Every row gives one point. Each copy is the shape, with its points in the same order, turned, moved and blurred by noise. Some copies are also mirrored. Which?

Shape (9 x 3)
[[ 4.8 -3.3 -4.8]
 [-3.6  1.5  0.5]
 [-3.3 -3.1  0.0]
 [-2.8 -1.6 -4.9]
 [ 3.6  1.2  2.7]
 [-1.5 -0.7  2.5]
 [-4.1  1.4 -1.1]
 [-4.0  0.7  3.3]
 [ 1.8  6.5  1.6]]
Copy 1 (9 x 3)
[[-3.7  5.2 -3.8]
 [-0.2 -2.1  3.3]
 [-0.3 -3.0 -1.1]
 [-5.6 -1.7 -0.4]
 [ 3.1  4.3  1.1]
 [ 2.7 -1.2  0.9]
 [-1.1 -2.6  3.6]
 [ 3.9 -3.3  3.3]
 [ 2.8  4.2  5.9]]
Copy 1 is: only turned
Copy 2 (9 x 3)
[[-5.9  2.7 -5.7]
 [ 3.9  1.5 -0.4]
 [ 2.5 -1.3 -4.2]
 [ 1.8  3.2 -6.6]
 [-3.1  0.2  2.3]
 [ 1.5 -1.5 -0.6]
 [ 4.2  2.0 -2.1]
 [ 4.2 -1.2  0.8]
 [-0.6  4.6  4.9]]
Copy 2 is: mirrored
Copy 3 (9 x 3)
[[ 2.8 -2.0  6.2]
 [-2.8  1.7 -2.7]
 [-4.1  2.1  1.8]
 [-3.6 -2.7  1.7]
 [ 3.9  3.7 -0.1]
 [-1.6  4.1  0.0]
 [-3.8  0.0 -2.4]
 [-3.4  4.7 -2.5]
 [ 3.9  1.3 -5.0]]
Copy 3 is: only turned

Shape (9 x 3)
[[-2.2 -0.9  0.0]
 [-0.4  1.2  1.4]
 [ 1.2  0.5 -6.0]
 [-0.2 -1.7  3.9]
 [-2.7  2.3  2.4]
 [ 3.0  2.7 -7.4]
 [ 1.7  1.1  1.2]
 [ 2.9  2.5 -5.7]
 [-0.2  0.9  6.2]]
Copy 1 (9 x 3)
[[-2.3  2.8 -0.5]
 [ 1.2  1.2  1.3]
 [-3.2 -4.2 -1.4]
 [ 2.7  4.7 -1.3]
 [ 0.1  3.4  3.5]
 [-3.5 -6.3 -0.4]
 [ 1.7  0.2  0.0]
 [-2.3 -5.6  0.0]
 [ 5.1  5.1  2.0]]
Copy 1 is: mirrored
Copy 2 (9 x 3)
[[-2.0 -0.6  2.4]
 [ 0.6 -2.1  2.6]
 [-2.9 -3.3 -4.0]
 [ 1.9  1.1  3.8]
 [-0.3 -2.9  5.0]
 [-2.1 -5.6 -5.7]
 [ 2.2 -2.4  1.2]
 [-1.1 -5.0 -4.5]
 [ 3.8 -1.0  6.1]]
Copy 2 is: mirrored
Copy 3 (9 x 3)
[[-1.2  0.8  2.4]
 [ 2.2  1.8  1.7]
 [ 0.9 -5.2 -3.1]
 [ 1.1  1.3  6.0]
 [ 0.9  4.2  0.9]
 [ 3.6 -5.6 -4.2]
 [ 3.3 -0.4  2.7]
 [ 3.8 -4.4 -2.7]
 [ 3.2  4.3  5.5]]
Copy 3 is: only turned
